Each row of a before or after table is a point. The points were changed in one or more steps. Then noise was added and the rows were shuffled. The steps act on how far a point lies along the listed directions, d1 being the first. Write out the steps. A step turns or swaps two directions, mirrors them in a line or flattens them onto one, adds a multiple of one to another, or multiplies one. Angles are multiples of 10 degrees, from the lower direction toward the higher: turns from -170 to 170, lines from 10 to 170 but not 90. Use the fewest steps. Two steps may share a direction if one is a turn and the other turns, adds or multiplies; they go together, in the order done. Otherwise the lowest direction goes first.
(in the rows, 128 means zero)

Directions:
(1): [133, 136, 182]
(2): [161, 85, 132]
(3): [85, 96, 136]
Before:
[[117, 130, 104],
[181, 123, 80],
[167, 162, 138],
[118, 148, 106],
[110, 163, 129],
[169, 131, 119],
[145, 103, 93],
[150, 79, 124],
[157, 160, 129],
[116, 91, 140],
[142, 134, 66],
[136, 69, 146],
[144, 142, 136]]
After, 13 rows:
[[107, 140, 121],
[145, 188, 134],
[124, 152, 158],
[139, 170, 103],
[137, 149, 134],
[101, 199, 83],
[122, 133, 84],
[138, 84, 86],
[137, 190, 130],
[130, 194, 66],
[110, 162, 132],
[143, 47, 104],
[131, 69, 120]]
Steps: turn d1 and d2 by 50 degrees; add 1 times d3 to d2

Directions:
(1): [118, 141, 122, 89, 155, 66, 126, 167]
(2): [113, 112, 169, 166, 119, 73, 132, 93]
(3): [111, 105, 167, 117, 159, 150, 189, 145]
(4): [93, 90, 126, 70, 104, 131, 115, 95]
(5): [138, 168, 188, 104, 90, 138, 114, 144]
(6): [142, 97, 111, 136, 67, 113, 159, 167]
Before (12 x 8):
[[135, 130, 82, 108, 112, 88, 124, 148],
[129, 112, 152, 169, 135, 146, 144, 85],
[134, 128, 152, 156, 148, 206, 163, 118],
[152, 140, 181, 146, 122, 146, 168, 153],
[157, 109, 100, 151, 75, 104, 110, 83],
[158, 149, 163, 165, 131, 150, 161, 124],
[136, 159, 96, 116, 127, 90, 128, 147],
[118, 139, 95, 109, 173, 37, 117, 142],
[158, 154, 131, 188, 144, 155, 163, 163],
[139, 137, 120, 173, 146, 142, 188, 185],
[141, 139, 96, 134, 141, 81, 112, 156],
[123, 96, 111, 142, 88, 102, 141, 103]]
After:
[[114, 126, 82, 127, 190, 46, 118, 120],
[153, 138, 180, 141, 114, 131, 173, 166],
[133, 148, 168, 143, 155, 213, 152, 117],
[157, 156, 172, 159, 130, 140, 157, 127],
[161, 156, 132, 185, 132, 156, 166, 173],
[140, 112, 65, 117, 93, 90, 138, 157],
[163, 101, 107, 157, 44, 96, 119, 94],
[137, 149, 82, 122, 125, 92, 134, 150],
[129, 82, 113, 151, 54, 94, 155, 114],
[143, 127, 84, 143, 136, 84, 117, 153],
[128, 123, 173, 168, 137, 145, 136, 77],
[145, 126, 112, 176, 119, 144, 200, 200]]
Steps: turn d1 and d5 by -20 degrees; multiply d2 by 1.3; multiply d6 by 2

Directions:
(1): [41, 104, 177, 112, 141, 114, 139, 150, 153, 130, 117, 98, 134, 149]
(2): [131, 139, 75, 138, 86, 125, 130, 127, 153, 112, 110, 78, 165, 192]
(3): [127, 181, 126, 158, 134, 135, 130, 174, 197, 101, 162, 125, 100, 106]
Before:
[[67, 163, 157, 144, 143, 138, 130, 163, 177, 88, 152, 92, 121, 137],
[110, 150, 125, 136, 118, 124, 129, 155, 155, 134, 136, 117, 109, 105],
[98, 130, 132, 117, 105, 111, 108, 116, 139, 109, 138, 119, 149, 112],
[51, 89, 189, 105, 157, 133, 126, 168, 128, 140, 133, 137, 104, 106],
[170, 174, 96, 142, 120, 144, 140, 117, 118, 111, 142, 143, 124, 103],
[58, 148, 140, 158, 144, 128, 135, 182, 209, 97, 142, 82, 129, 161],
[194, 144, 78, 156, 70, 133, 144, 132, 147, 127, 141, 127, 121, 126],
[124, 134, 177, 127, 171, 153, 129, 145, 119, 149, 150, 148, 91, 115],
[169, 124, 95, 139, 145, 125, 112, 83, 84, 131, 114, 136, 149, 138],
[88, 143, 151, 133, 129, 125, 143, 158, 172, 111, 125, 127, 134, 130],
[184, 107, 174, 126, 160, 154, 117, 98, 65, 166, 146, 191, 117, 89],
[194, 137, 153, 157, 162, 138, 102, 107, 85, 153, 141, 218, 84, 51],
[116, 129, 181, 154, 167, 130, 117, 139, 149, 129, 140, 170, 84, 64],
[48, 139, 168, 124, 148, 124, 146, 190, 210, 97, 146, 86, 110, 128]]
After:
[[58, 151, 187, 130, 169, 127, 142, 200, 213, 97, 167, 116, 83, 87],
[160, 117, 87, 136, 136, 123, 114, 79, 84, 132, 103, 122, 162, 159],
[153, 139, 157, 158, 160, 134, 114, 134, 140, 124, 149, 182, 84, 58],
[170, 133, 80, 150, 62, 127, 147, 130, 149, 126, 126, 107, 139, 154],
[69, 170, 171, 146, 158, 141, 129, 172, 181, 88, 168, 109, 102, 112],
[217, 113, 132, 132, 139, 158, 113, 82, 55, 161, 136, 186, 134, 109],
[84, 108, 185, 115, 167, 143, 120, 169, 123, 138, 154, 167, 83, 71],
[153, 145, 158, 136, 166, 157, 126, 141, 114, 144, 157, 156, 90, 108],
[48, 152, 167, 160, 165, 129, 137, 196, 218, 100, 155, 103, 104, 128],
[112, 150, 124, 138, 120, 124, 129, 156, 154, 134, 137, 120, 105, 101],
[95, 133, 142, 115, 110, 110, 110, 120, 143, 107, 141, 121, 142, 105],
[90, 150, 161, 137, 136, 129, 142, 163, 173, 112, 137, 140, 119, 112],
[165, 168, 86, 139, 106, 139, 140, 110, 116, 111, 127, 125, 143, 129],
[232, 139, 103, 164, 132, 141, 98, 86, 70, 147, 128, 205, 112, 82]]
Steps: add 0.3 times d1 to d3; turn d1 and d2 by -30 degrees
